Each row is a point. A path goes straight from each point to the next, and from the last back to the first. The post is the endless flat space through its rows: a point in 2 columns, a line in 3, a plane in 4, and so on, so that a path can go around it. Count how often the path circles the post. Going back the other way cancels.
In the rows, zero is written as 128.

Post (2 x 3)
[[114 174 111]
 [147  90 153]]
Path (14 x 3)
[[175  45 204]
 [140  84 236]
 [157 163 131]
 [174 171  86]
 [122 136  86]
 [149 127 113]
 [197 149 153]
 [137 112 227]
 [124 105 174]
 [155 128 174]
 [162 159 101]
 [166  84 106]
 [ 70 100 112]
 [ 95 103 193]]
Times around: 1

Post (7 x 8)
[[105 126 176 179  53 105 137 127]
 [130 163 110 188 148 171 117 185]
 [ 94 194 191  71 164  65 122 133]
 [154 174 155 108 155 103 109  68]
 [213  72 204 171 133 199 131  52]
 [130 110 130 113  40  91 133 147]
 [129  73 188 137 101  81 112  86]]
Path (18 x 8)
[[174 142 228 144 182 108 135 114]
 [164 154 159 182 124 173 114 161]
 [ 58 140 185 139  89  71  55 141]
 [145 167 140 138 128 198 133 129]
 [120  92 114 140 177 155  79  61]
 [127  88 151 101  97 140  79 154]
 [160  67 237 182 112  84  95 149]
 [166 151 212 153 135 112 154  86]
 [199 127 208  68  88 121 170 102]
 [118  97 235 186  80 119 107 120]
 [156 142 204  94  90 153  81 158]
 [173 125 125 138 105 114 112 132]
 [109 189 139 136  95  73 147 163]
 [223 197 215 117 121 134 120 100]
 [147 127 184  81  71 131  94 123]
 [137 183 199  45 106 133 110 179]
 [151 131 139 104 137  67  90 114]
 [128 156 194 128 101  60 200  95]]
Times around: 0

Post (11 x 12)
[[122 229 129 118 180 123 187  87 158  56  78  84]
 [ 82 109 169 186 157 137 110 144  82 153  95 170]
 [ 87 157 119 220 171 188 120 159  95 138 145 161]
 [117  92 176  74 101 158 137 141 176 122  96 112]
 [111 140  59 147 129 124  71 138 138 151 127 153]
 [152 122 146 128 132 155 162 178 154 116 180 210]
 [115 156 127 186  32  88  48 122 120  12 125   9]
 [ 84  77 145 164 134 168 145 119 125 115 154 157]
 [162  70 133  55 171 149 130 136 173 106 147  83]
 [124 160 147  75 133 132 139 138 164 134 181 134]
 [166 106 147 152 132 106 186 116 165 163 136 117]]
Path (25 x 12)
[[148 119 200  54 125 152 116 149 155 136 115  77]
 [138 159 111 112 166 105 144 114  79  37 175  79]
 [ 52 129 122 179 126 150 145  91 121 106 127  99]
 [122 144 106 159 153  51 109 134 154 164 134 132]
 [149  78 126 138 206 120 176  76 189  79 144 109]
 [196  40 157 132 133 138 173 107 196 109 151 141]
 [144 124 140  90 126 105  92 123 133 139 137  95]
 [137  75  48 196 104 135 100 120 132 100 134  79]
 [109 138 114 124 135 140 133 152 139 105 129  85]
 [145 150 129 102 149  99 108 205 130 175 158 131]
 [136 110 140 174 137 126 152 149 166  92 115 101]
 [ 46 199 182 193 132 183 180 123 174 160 137 212]
 [153 147 188  95 159 136 125  76 128  58 109 103]
 [195 174 150 117 160 111 135 169 117 113  55 171]
 [120 134 102 129 148 185 143 142 141 125 234  94]
 [121 171 122  66 106 119 117 209 184 159 106 116]
 [ 71 172 147 204 142 175 130 137 169  99 188  92]
 [114 123 146  53 188 184 145  85 196 125 153 104]
 [144 155 249 126 140 107 170 100 111  80 106 104]
 [201 180 151  78 121 108 153  94 172 151 122  82]
 [ 88 122 110 114 117 189 109 127 116 118 141 137]
 [ 93 126  94  99 177  84 103 160  60 135  98 202]
 [171  63 107 125 177 151 157 156 173  86  80 105]
 [112 108 180 199 154 121 133 178 163 149 126 204]
 [110 128 192 135 127  74  87 134 107 137 143 186]]
Times around: 4

Post (17 x 18)
[[157 180 170 133  96 113 135 130  93 128 124 136 111 127 101 127 149 151]
 [150 127 187 143 172 150  98 160 141  98 221 168 180 100 120 138  67 119]
 [116 113 132 136 156 191 154 136 136  91  91 113 153 158 152 143 162 139]
 [157 114 151  98 130 115 130  82 124 132 103 113 137 128 159  84 148 174]
 [172  91 141 143 110 130 175 155 157 168 150 152  98 112 143 103 101 102]
 [142 157  90  99 131 147 102 126 120 106 140 109 167 136 145 147 123  66]
 [ 88 135 111 189 115 158 110  93 149 110 130 153 160 127  73 137 118 144]
 [162  91 126 134 167 101 135 155 200 171 112 126 155 135 118  91  83  91]
 [142 145 122 105 116 185 130 166 157 124 134 107 132  83  60 100 133 112]
 [161 134 117 134 144 119 134 176  69 157 121 160  44 137 133 107 152 142]
 [ 97 147 141 117 153  85 149 158 130 149 149 146 136 106 132 121  92  78]
 [118  98 120 142 128 135 141 134  98  88 185 140 122 168 139 145 160 113]
 [141 115 145 122 113 128 144 135 155 143 146 133 128 111 109 147 115 191]
 [145 118 162 123 151 102 128 144 112 106  86 117 101 119 134  73  83 128]
 [183 157 119 117 144  81 175  96 148 126 125 145 154 118 122 126 143 125]
 [140  88 110 136 117  75 152 154 138 128 120 114 101 130 200 127 165 118]
 [127 194  69 107 115 186 103 147 181  78 175  79 158 161 159 118 124  58]]
Path (26 x 18)
[[137 160 103  66 140 185  92 143 143 107  69 107 124 165 170 124 155 142]
 [129 137 203  41 151  92 182 113 156 118 137 152 186   7 117 147 157 122]
 [170 155 101 130 115  88 140 121 236 183 116 117 124  97 123 111 132 126]
 [131 177 106 110 124 117 155 156 166 164 190 118 123 133 100 164 107 150]
 [ 94 142 117 136 238 124 155 183  70 164 154 189 148 134 120 118 109 111]
 [164 185 112  80 175  96  92 126  55 105  88 125 146 155 174  93 184 144]
 [150 140 119  64 148  80 108 140 164 100 117 119 124 120 175 118 127 159]
 [132 131 159 117 121 156 130 114 119 119 162 131 130 121 157 104 161  99]
 [137  88 138 132 158 132 131 118 106 191  82 141 114 119 135 108 147 157]
 [145  76 132 144 176 120 119 102 125 170 143 147 136 123 123  93 171 115]
 [143 109 136 115 106 140 148  79  87 109 136  97 133 121 141  77 115 158]
 [217  82 140 124  70  99  78 139 110 127 177 109  90 162 198  81 105 119]
 [138 187 126 159 141 180 145 124  93 130  99 188 143 163  60 146 165 118]
 [151 107 137 126  94 134 146  87 158 200 149 164 126 102  99  85  95  50]
 [147 122 156 130 115 136  99  97  81 116 137 122 133 167 168 136  86  99]
 [139 124 122 133 168  99 144 186  98 108 161 119 130 104 134 120  81  90]
 [156 198  60 139 156 118 138 153 153 115 115 115 164 100 120 121 147 117]
 [132 158  76 139 128 119 113 160 125 109 132 112 121 164 119 118 120 102]
 [118 131  50 115 113  59 104 117 150 134 155 127 105 202 178  87  91 118]
 [140 144 120 102 131  89  83 140 145 167 201 167 125 117 157 100 112  87]
 [207 104 158 107 213  83 136 174 145 180 139 156  76  84 135 110  99 154]
 [139 188 123 140 129  44  97  96  94 113 109 131 140 102 125 135 101 140]
 [110  77 139 141 126 149 158 135  86 151 112 143 162 125 119 146 152 148]
 [100 156 121  96 113 113 213  92 124 199 123 195 120  68  83 129 128 147]
 [161 123 163 149 102  45 182 116 207  88 144 150 172  50 119 160 140 102]
 [112  81 169 103 167 135  62 175 118 118 162 123 105 145 130 109 167 152]]
Times around: 4
